Rows are points. A path goes straight from each point to the next, and from the last back to the first. The post is the endless flat space through its rows: a point in 2 columns, a line in 3, a plane in 4, and so on, so that a path can go around it. How many times does the path go around the post? Going back the other way cancels.

Post (2 x 3)
[[ 24  21  17]
 [-25  13 -14]]
Path (18 x 3)
[[-20  35   0]
 [-21   2  36]
 [ 37 -31  38]
 [ 10  -6  -5]
 [-14   3   2]
 [-26  26  24]
 [-34  46  24]
 [-36   2  25]
 [-38  46 -17]
 [ 45  36  19]
 [ 12  -6 -40]
 [ 10 -34  11]
 [-37   4   4]
 [-11  28   6]
 [ 40  60   5]
 [ 17   4 -16]
 [ -4   3 -17]
 [ 14  39 -25]]
Times around: 1

Post (7 x 8)
[[-28 -38  60 -39  -6 -23 -15  -6]
 [ 15  15 -27  14 -28   3   7  28]
 [ 19  -1  -5  15  -4  10 -14 -24]
 [  8  -6  -9   3  10  38   3  -6]
 [-11   9   7   8 -19  18   2 -19]
 [-39 -13  36   4 -11 -45  -9  38]
 [ 22  31 -53  33  -7 -11  54  27]]
Path (21 x 8)
[[-54  -3  15 -20  13 -40  35  13]
 [-14  16  25   5   5 -13 -28 -17]
 [ -7   5  15  -9  -5  43  31 -16]
 [  5   2  26  20 -27  -7  31  18]
 [  9  -6  40 -12  15  -8   9  15]
 [-20  11  28 -17 -14 -31 -16 -50]
 [ -2  -2 -17  24  -5  11 -41 -22]
 [-20  -6   8 -27  -1  17  -3 -18]
 [ 38 -11 -41  -4 -13  25 -14 -11]
 [ -2 -23   0  26 -12  16 -34  10]
 [-32  -1  43   0 -13  -5  54  42]
 [  7  21  17   1  17 -14  -3  18]
 [-21  31  11  31  -1  -8 -54  -9]
 [ 26   9  12   2 -29  -6  17  24]
 [ 19 -20  13  -1 -40 -26   0  30]
 [ -9 -20 -32 -12 -28 -39  33  33]
 [  4   5 -28   6 -18  33  -2  22]
 [  7 -26  10   8   8   5 -14  -1]
 [  4  17  17  -4 -20   4  57  10]
 [ -2  -1  23  -3  18  40 -16  11]
 [-12  32 -15  13 -25 -28 -22 -20]]
Times around: 1

Post (13 x 14)
[[-26 -35  32 -20 -11 -18  22  24  -5 -25 -28 -25   1 -23]
 [ -5  -6  36  -5 -60   1   6  14  25   4 -22  21 -18 -34]
 [ -7   8  49  23 -45 -24   8 -22   7   0 -21  23  14  -2]
 [  2  23   0 -16  -2 -26 -15  23  11   0  13  18  13 -19]
 [ -8  -5 -12  29  23  23 -25  24  16  47  -7  37 -20  -5]
 [-13 -29  -6 -17  -7  -1  22 -17  13   9   5   4  -3  38]
 [-17  13 -19   3   6  22   3  -2   5   7   7  -1  39  33]
 [ 12 -31  -2 -25  -3   9  15  21 -20   5  -1  17 -23 -45]
 [ -6  14  50 -18   2  28  -3   5  -4   9  -6   6   0  16]
 [ 19  15   7  16  40   6   2  25  41   8   1  17  12  12]
 [ -9  17  32  34 -16 -11  -6  30  -5  12  24 -24  41   9]
 [ 42  35  23   9 -14 -19   2  16 -25  29 -12 -26   4   8]
 [ 27 -13 -31 -21 -12   9 -18  52 -21  16   0  30   3  16]]
Path (23 x 14)
[[-12  17  50  12 -21   5  13  46   2  27 -17 -15 -18 -19]
 [-12 -10  -1 -16  -1  28  -4  15 -31  -7 -15  25  -2   7]
 [ 30 -12  -7   1 -16  17  19  13  26  16  11  -1 -22  -6]
 [ 33   3  -7 -29  14  12  -1  21  23  18  10 -14   3   1]
 [-43  37  17   1   8  -2 -25  -1  19  19 -31 -14  46   3]
 [-21  19  10  -4 -19   7  -9  -4 -23  23 -14  29   3  -9]
 [-24 -19   5  -7 -26   2  15  22  -1  34 -15  17 -21  10]
 [-15  15 -28  23 -35  29 -15  33  31   8 -17  16 -20 -10]
 [ 20 -24   2  -5   2  33  -8  -9  -5  11 -19  38 -38   4]
 [ 13  -5  24 -39  -3  19   4  -1   0  -8  -2 -21  12  31]
 [ 20 -11 -15  -8 -33  34  -1 -10  11  25   6  43  19 -19]
 [-14 -24  16  12   5 -15  27  23  22  17  -1   2  15 -15]
 [-30   9  -7 -13  -6 -12   4   2 -37   7   7  24 -11 -18]
 [ -2   3 -12  -1   9  40 -12  29 -13   7   0  22 -11  31]
 [ 21  -5 -16  26  21  24   3  18  15  12 -10   0  -3 -29]
 [-17  -4   7   5  13  48  -8   3 -39  13 -14  -1  30 -12]
 [ -5  36  18 -30 -34  18  -6  -2 -16  36 -17  22  15  -2]
 [  2 -21  -1   8 -29  12   8  18  14  37 -18  11 -11  55]
 [ -7 -26   2   9  -2 -16  17   8  11   8   3  18 -12   4]
 [ 14  10  30   3  -5  11 -12  -6  18  11  33  24 -15  35]
 [  1 -17  11  -5  35  17 -14   5   0  -4  -1   6 -16 -40]
 [ -2  53  15 -22 -44  -5 -21 -17   6  29  16  -7  23 -35]
 [-36   3  32 -23  17 -14   6   7 -24  11 -34   8  17   1]]
Times around: 4

Post (17 x 18)
[[-29  50 -17  -6   1 -17  21  12 -18 -18  -7   2  -4   4  -8 -24  23  -4]
 [ -3   3  -1   5  -4  10  27 -10  20  -4   4   4  -4  33  10   6  -2 -13]
 [ -6  13 -24 -37 -24   7 -14  11  -2  26 -27 -18   3  -1  -2 -25   2  31]
 [  0  -2  12   2  14  -7  27  41   2  20 -13   3 -42  -7  -9  28   3   2]
 [ -5  24   2  23  13 -20  10   6  27   8  -2  -4  30   2  12 -23  -8  20]
 [-21 -22  -5 -35 -27  -3  30   8  -9  15   3  11   8  -7  11  10  21  22]
 [ 32   0 -31  -4 -34   3  -8  43  12 -15 -20 -11   9   7 -25 -33 -30  47]
 [ 10  -2   7  13  23 -12   1  -7  60  -7  25  -2  10   0   2   2  -7   7]
 [  3  -9  -8  -3 -46   6  -1   8  -4  -5   1  -8  -1  -6  -9 -29   9 -16]
 [  2 -27 -11   9 -23   0   4 -17  17   1  -9  -5   6  -5 -24   7 -19  -8]
 [ -3 -22   6 -29  -5 -23  12 -13  -8  22  22  -5  -7  -1  -5 -18  -8   5]
 [ -4  16  10  -7   9  -9   3  11 -29  -6  22 -14  15  -7   4  35  24 -34]
 [-19  28  22   9   3   0   6  20  -2   2  -2  -5 -33   4  -4  10 -17  13]
 [  1 -34  20 -29 -10   7  11  -4   9  -6 -17  -6  -8   8 -15   0  -8 -11]
 [-45 -16  19  -7  14  -5   9 -15  14  30  39   4  21   4  -8 -16  10 -11]
 [ 19 -33  23   6  50  36  18 -18   9   2 -10 -18  -7   2  15  26  18   1]
 [ -1   0 -23 -14 -11   8  20  13  -6 -17  -5 -34  -4   0  -2 -10 -19  -5]]
Path (17 x 18)
[[  0  48 -13  29  13  -2   8   3  29 -26  13 -12  24   3  17 -15 -11 -10]
 [-23  21 -24 -21   0   6  38   1 -20  42   2   5  21  -4  -1 -21  27  24]
 [  0 -24   2 -31 -50 -22  12   5  24  -6  -6 -10   6  -8 -12 -12   9   7]
 [-43   9  -5   2   7  -5   8  -1  -6 -20  -9 -12  10  -9 -25   2  13 -11]
 [-39  16   8  37   5 -10 -16 -23  50   3  14 -17  -8 -19 -14 -22 -34 -17]
 [  1  17  -8   8  10   8  37  10  14 -39   9  -1  25  23   8   5  -5 -19]
 [ 10   5 -18  24 -37  20  32   4   3  -9  15  -7  -5  10  -9 -16 -14   3]
 [ -3   5 -16 -23  -1  -6   1  24  22  31  14 -35   9  18   8   2   6  13]
 [-37 -13 -16 -14 -25  -2  20   5   7  -3  28   6  -4  22   2 -39   8  41]
 [-11 -19 -28 -17  11 -25  14 -21   8   7  13  -5 -12 -12   5  24 -18   1]
 [-16  -2   1  -5   2  -9   7 -10  35  49  22  11  -7   6   7  29 -15   8]
 [ 11  29  -6 -16   8 -11  20  28  40  14  -1   8 -28  13 -24   8 -26  27]
 [  5  -2  -7  -7 -11  17  15 -28  -7  -4 -19  -2  37   0   1 -19 -22  29]
 [-31 -22  -1 -16   0   2  26  17  27  -8   3  26   0   1 -22   7   8  14]
 [-30   8  -8  -8  -7 -30  -5  27  25  20   0  -3 -27 -18 -26 -12   6 -30]
 [  3   0 -34  -2 -20 -23  -9   3  24  22 -12 -15  -7  26  -5 -29  -6  10]
 [  7 -35  -3   8  21  13  29  -2  33 -10  28  -3  16  -5  26  17   9  13]]
Times around: 2

Post (17 x 18)
[[ 22 -21  23  29   1  24  37  30 -13  -1   7   3 -12 -14 -20   8   8  13]
 [ 31 -15   2  -7  -5  21  11  -4   7  31 -15 -14  26  -8  25  16   9 -10]
 [ 28  12   0 -35  -1  15   2  -5 -19   2  -1  -9 -10 -14 -24  24 -29   0]
 [ 24 -13   8  12 -38  25  -3   3  -4  17  16   7   7  18   5  24  -5 -60]
 [  5  25 -12  36 -14  15 -25 -30  14  14 -30 -11   3   9 -16  15 -12 -16]
 [  9   1   2 -17 -37 -29 -30  35  26  -6  -1 -16  13  -4 -32  10  20  19]
 [ 19   7   6  11 -18  -2 -33 -14  28 -15  -2   4   4  -4   8 -15   1 -27]
 [-13 -18  -7  19 -29   8   7   2   0 -11 -24  10   6 -27 -10  -8  18 -31]
 [ 26  -4  19  20  -1 -20  14  -8 -17   3  11 -11  -2 -11  -4   8 -28 -19]
 [ 22 -19 -24 -17 -26  21  -6  -7 -46   0 -18  23  16  13   4   2  16  26]
 [ 15  -4 -24 -18  10   0 -18   3   8  30  30  -8   9  -6  19 -19  -8  -5]
 [  7  28 -17   5 -14  -9  46 -24 -21  19  -3  14  -1  17 -16   6  -9   5]
 [ 34 -15   8 -21   5  -2   9  -5 -35  -3   9  -7  21 -18 -40 -11   1 -20]
 [ 14 -38  -1  -9  38 -14   0 -19   2  24  15  32  15 -49   7 -12   8   8]
 [  5 -50  19 -34  24   3  33  49  27  36 -40  -3 -10   8  -9  13  17 -12]
 [  3   8  22  -8 -22  -5   6  -6 -48  47  37   6 -15   7   5  -5  37  -7]
 [-35  -9  32   7   6  -2 -12   7   2 -41   7  -5  14 -23 -37   6   4  36]]
Path (17 x 18)
[[-18  -4  -8 -10  -8   4 -22  -6  29  22 -22 -11  24  20   8  11  -3   5]
 [ 34  23 -12 -14 -17  20  -8  -1 -10   9  -2  24   4 -29 -13 -22   1   6]
 [  5  -2  21   2 -15   4  -8   7   1  35 -21  -2 -16  24   9  29  23 -13]
 [-10  30 -17   9  -9  17  24   7  -3  19  23 -23   2 -18 -33  14  -5 -10]
 [ 15  12  -4  27   0 -51 -37  -1 -31  30  46  41 -17 -10   8 -26   8  -8]
 [ 44  -8   3   3 -27  30 -16  15   1  38  -2  12   2 -16 -23 -12  41 -12]
 [-21  -7   9 -21 -17  -1  -3   8   6  28  40  12  -6 -13  -8  14   9  -4]
 [ -4 -37   4  25 -23  39   2   0  -2   9 -23   8   1 -16  30   1  40 -21]
 [ 42  -9 -19  -1  21  14  26  20  -2  -7   3  -4 -20  22 -44  -4   5 -36]
 [ 34  20 -28   3  -9 -10   3 -10 -19  -2 -23  -1  29 -27 -10 -21  19  24]
 [ -3  13   3 -13 -18  39 -17 -15 -10  34 -13  24  -7 -15  -7  21 -11 -29]
 [  0   2 -14  -6  12  32  37  -3  -4  21  45  27 -27  12  14  -9 -44  27]
 [ -7 -18 -10 -17 -21  16  -5   8 -10  22   4  36  -7 -16  12  18 -24  31]
 [ -4 -28  20   4  16   1   5  21  -1 -10 -27  28 -14   7   1 -20   8  13]
 [ 41  -2 -14 -24 -16   1 -24  -1 -30  19  14  -2  11   3 -14  23 -18 -21]
 [ 30 -18   1 -20  -1   4 -29  -7 -28 -18  10 -38  20  10 -19  21 -26 -43]
 [ -9  14   0 -16 -14  17  12  -3  11  10  19   6 -31  -4 -10  13  -8  -5]]
Times around: 0

Post (17 x 18)
[[ 40  13   5   5  23 -18  11  15 -19 -13  15 -12   4 -27  13  -8  -1 -19]
 [ -6  -3  -1   3  15  -8   2  22 -20  -2  12  -1 -10   3  -4   6  19 -29]
 [ -6 -11 -10 -19  14 -17  -7   5 -15   1   5 -30   9 -18   9   5   5 -35]
 [  7   5  -8   3  16  -3  18  31 -10 -12  18 -25  21  -9  -4  -3  15 -23]
 [-17  12 -17  -3 -26  15   2 -35  -4  -3  -2  15  -3   5 -25   6 -15  17]
 [ -4  26  15 -18  36  -4 -12   3   1 -18  17  -5  11  -8   9 -10   3 -23]
 [  9  -2  20  -1   5   5   2  11  -6 -18  -8   2   4   2   8  -8  -4 -36]
 [-16  20  -3  -3 -23  15  -1 -15  28  17 -11   7  -3 -10 -35  -1   5  28]
 [-32 -24 -28  17  13  -6 -21  24 -10 -12 -34 -22 -14  25   4 -27 -21   9]
 [-11 -19 -34   0  -6 -13 -43  34  -2 -33 -17  -9  -3  19   4  -9   6 -21]
 [-17  15  12  19 -34  33  -8 -29   5  12   6 -12  -8 -15  -7  -7   0  10]
 [  0 -10  22  -2  25 -13   5  22 -36 -24   8  -2   9 -17  -2 -12   8 -25]
 [ -6  -5  -8  22 -23  -1  -2 -41  17  -1  -2  10  12  -3  -6   4 -11   8]
 [-20   0  -8  -4 -15  10   8 -10  20  -6  -5  11  -8 -10  11 -13   0  19]
 [-21  15   7   4 -21  -9  -5   1   3   6 -11   1   6   7   9  22 -13  26]
 [  1  -5   6   1  -5  15 -19  -4   7  -1  20   0 -14 -14 -16  20 -16  22]
 [-18 -17 -27  15   2   1 -18  32 -11 -10 -31   2  21   6  21   3   4 -17]]
Path (31 x 18)
[[-30 -14   4   7 -15 -15   4  -6  -2  -5  18  -1  35   7   5  21  -4 -32]
 [-38   6 -12  -6 -16   3 -36 -11  57  12 -12 -22  27  13  14 -11  13 -20]
 [-24 -37  -2  42 -14  17   8  26 -20 -20 -24  17  16  28  12  -1   4  13]
 [-26  20  -3 -20  -4  23 -25   0  31 -21  -7 -32 -12 -11   7 -36  25   4]
 [-47   5  -1  -2  -5 -11 -14 -12  -5  14 -20 -10 -23 -29  24  -9  14  -5]
 [-12  15   6  15 -11  -9   5  40   8   1 -14 -16  39   4 -14   8  -1 -22]
 [-28  -4  -8  -1   8  12 -18  38 -12   2 -12 -27 -12  10 -43 -32  -8  20]
 [ 10   4  -1 -37   2 -15 -11  34   9 -37   3  35  26   5   3  -5   1 -32]
 [-10 -12 -24   3  -6   5  -1  -6   0  -2  16   0  16 -17 -25  11  23 -32]
 [-18  15  17   0  15  11   9  23  18  -8 -28   7 -14   5 -27 -38   6   0]
 [-12   2  33  -1   1  -4  11  24  -1  -7 -22   2   2  -9  18 -24 -26  17]
 [ 11  18 -18 -38 -11 -13 -46  -3  19 -13  -5  -8   9   2  16  16 -17 -19]
 [  6   4 -12  21  -8   5 -60 -29  11  -5  27   8 -22 -14  24   0   3 -13]
 [  2  -1  -9  -5  17 -18 -17   3  48  -8   6 -11  16  -6 -18 -27  20   6]
 [ 15 -19 -22 -15  24 -23  -6  12  -1 -37 -18  20  -8  14   9  -5  -8  -6]
 [-29  17 -40 -13 -32   3   4  -2  23 -17   3  -2   2  -1 -13   8  41  -2]
 [ 22  17   5 -14 -17 -28  -4  43  -8 -11  -8 -19  21 -44  29  28   0  -4]
 [ -5  -1 -21  24 -22   6   3   9 -24 -20   5  12  12   1  -6  -1  -7 -11]
 [-32 -10  -6  -1  -5  19 -19 -17 -25  29  17 -32 -12  -5 -23 -14  -5  -5]
 [-11  17 -10 -21 -10  11 -11  23  -8 -13  24 -26 -23 -20 -19 -26  27  17]
 [ 32 -32  -5  19 -34   5  -8   3 -25 -12   4 -11   4 -18  20  26  -3  -5]
 [  5 -34   3  59  20  12  25  34   6  -1 -14  -7   8 -19  35 -29  -3  25]
 [ 24  23  25   3  18  34 -21  33  48   2  -8 -38  12  -4  19 -17  -6 -11]
 [-12  -9 -12  -3   2  -3 -26 -10 -21  13  11 -13  20  21 -20  36  -7 -38]
 [-28  -8 -31 -10  14 -22   8  21  -4  -7 -16  16  10  35 -17   3 -25   6]
 [-23 -13 -20  15 -24   7  10   0  -1  21 -12 -36 -19   4 -33  -6  -6  -1]
 [-25 -10 -33 -11   0 -18 -20  -2  29 -15 -11  -4 -17  -7   3 -13  12   5]
 [ -2   8 -26  -3  -1  14  12   3  -3 -15   7   9   8  10 -14  15  -3   5]
 [ 13 -12 -28  26   1 -21   7  23   7 -26 -19 -21  16  -9   2 -14 -11  40]
 [  2 -25 -21  32  -9   0  18 -21 -28 -11   7  16  21 -30 -25  23  25 -27]
 [-18  25  -5  12 -43  18 -25  -9  14   1   2 -27   7  -2  -7   8   6 -21]]
Times around: 2

Post (17 x 18)
[[ -1   2  29  23 -22 -11  -9  12   6  -6   0  11  16 -19 -11   9   9   1]
 [ 11  -6   9  13 -15  13  -3  19  24  -2   8  -3 -13 -12 -11  -2   4  -5]
 [  3   9   6   8   3   5 -20 -10  10 -19 -12  13   6 -13   3   1  23  -6]
 [  7   4   4  -3  -5  -6   9 -23 -16  24   2  -4 -30  10  17   0 -33  -9]
 [  3  -8   2  25 -17  -1 -22  26  10   8  -8  13   4 -18  16  -8   6   2]
 [ 10  -9  22  18  -2   9  -3   8  10   9 -20  -6   6 -46  -6 -14  -8   3]
 [  8  21  -8 -30  -3  -5   5   8 -19  19 -10 -11  -7  14  -1   0 -15  -4]
 [ -2   7  -2 -16   8   9   4 -12  -4  21  19  -9   3   8  21   4 -21   2]
 [ -5   4 -13 -27  -9 -24  19 -12  -2   7   0 -10  -9   3  20   3 -22 -11]
 [ -5  12 -29 -10  -7  -1  14 -16 -17  14   9  10 -14 -14   3  10 -26   4]
 [  2  -7   2  22   9 -17 -24   6  14  15  -1 -12  -3 -19 -11   4   2  -2]
 [ 31  -2 -21 -12   0  -5  13 -19  -4  12  11  -6   6  16   3   5 -14   1]
 [ 14 -14  -7  -4   8  -1  -3  -8   8 -21  -7   6   7   7   5  13  -6  34]
 [ 12  -4  -9 -31   3  -8   0 -14 -17  -6  18  -2 -15  -8  10 -11   0  21]
 [ -3   2   9  28 -19   5   5  -4   7   9 -17 -11  -8 -22   4   7  27  10]
 [  2  15   3  17   8 -10   3  -3  14 -10  -3  13   7   6  -8 -20  12  21]
 [  3   0  20  21  11  -7   7  17  18  16  -3  20  -1 -30   3   6  25  -2]]
Path (27 x 18)
[[  7  10 -19 -30  17 -24  20 -20   6   0 -20 -25  28 -31   5 -18  -5  28]
 [ 19  15  -8  -8   6 -18  14  20  20  11  -2 -17   4  -8  -6 -40  -2  -3]
 [ 11  23  -1   1 -40   6  -1  12   8  21   4  12   2  -5 -16  35 -12 -22]
 [  1  19 -39 -17 -26  14  14 -15  -5 -11 -29  -1  13 -26   4  23  54   4]
 [  3  -8   7 -32   6  -4  36  -4 -11  -5  -6  -7  -3 -38 -35   3 -45  27]
 [ 13   4  24  35   0   6   5  -1   4   4  22  22  -8  -6   5  -5  22 -13]
 [  9  -1 -11   2 -16 -32  37 -20  19 -10  35   5 -18   7   5  37   6  12]
 [  5   0   0   3 -23  -9  11  28  29  -2   8  13   1  -7  -7   4  -3  14]
 [ 19  -8 -10  19  27 -14 -10 -13  26  19 -22 -17  -8   4 -27   0  12   5]
 [  1  -4  -3  23  -8  19 -21 -16  -6  -1  -9   9   1   3  -1  21 -21  -4]
 [-17   5  -7  15   2 -22  23 -25   0  12 -29 -47 -34 -30 -11  -9 -14   2]
 [  6  12  29   6  15 -13  -7  15   4 -21  -5  42  -6 -40  -4  23  -4  -1]
 [  2  -1  22  13 -27  12   7  10   2   7  38   2 -29   4  20 -10  -9   2]
 [-20  12  -1  30  -4   0  -1  -8  -3  20 -17 -30 -21  19  31  10 -12  -3]
 [ 21   1  -2  27 -21  31  -9  -1  -2   7  -9 -60 -29  -4 -17  -8 -33  30]
 [-15   8  14  -3 -23   4   3 -12   7   0   2   6 -22 -33   9   0 -16  14]
 [  5 -17 -26   5   6 -11 -12 -17   3   4   5  19  24   2 -11   5  -8  24]
 [ 24 -12  17   8   0  -4  11  -5  -4  10  -2  -4  15  -2 -16   7   7 -18]
 [ -4   4  23 -24  32  -1  13  15  15   9  -5  13 -17  -2  54  -1 -21 -40]
 [  8  28  10   7 -13 -17 -30   2 -33   3  10  27 -19  -7  10   4  -3   3]
 [  3  22  21  -2  -4 -21 -12   6 -33  41 -13  15 -33 -14   7  -3   2  12]
 [-10 -12  27  10 -38   4 -12 -10 -23  25   9   5  -1 -16  12  -9 -25  17]
 [ 10  14 -12  -2  14   5 -15 -19   6 -12  -9   4 -29  -6 -10 -14  19 -28]
 [ -1  11 -28 -25 -12 -10 -13  16  -5 -22   8  -9   7  30  20   9 -29  -5]
 [ -9 -28   5  30  13   5 -25 -12   9 -10  -4  -4  -3   1  39   4   8  19]
 [ 10  -9 -10  15  19  -6  15 -36  17  -1  -2   7  -8   5   4  -7  -7   6]
 [ 29 -16  -4   3  26 -12 -57  21  30  24  -1  -2 -12   7   1 -41 -19   0]]
Times around: 3
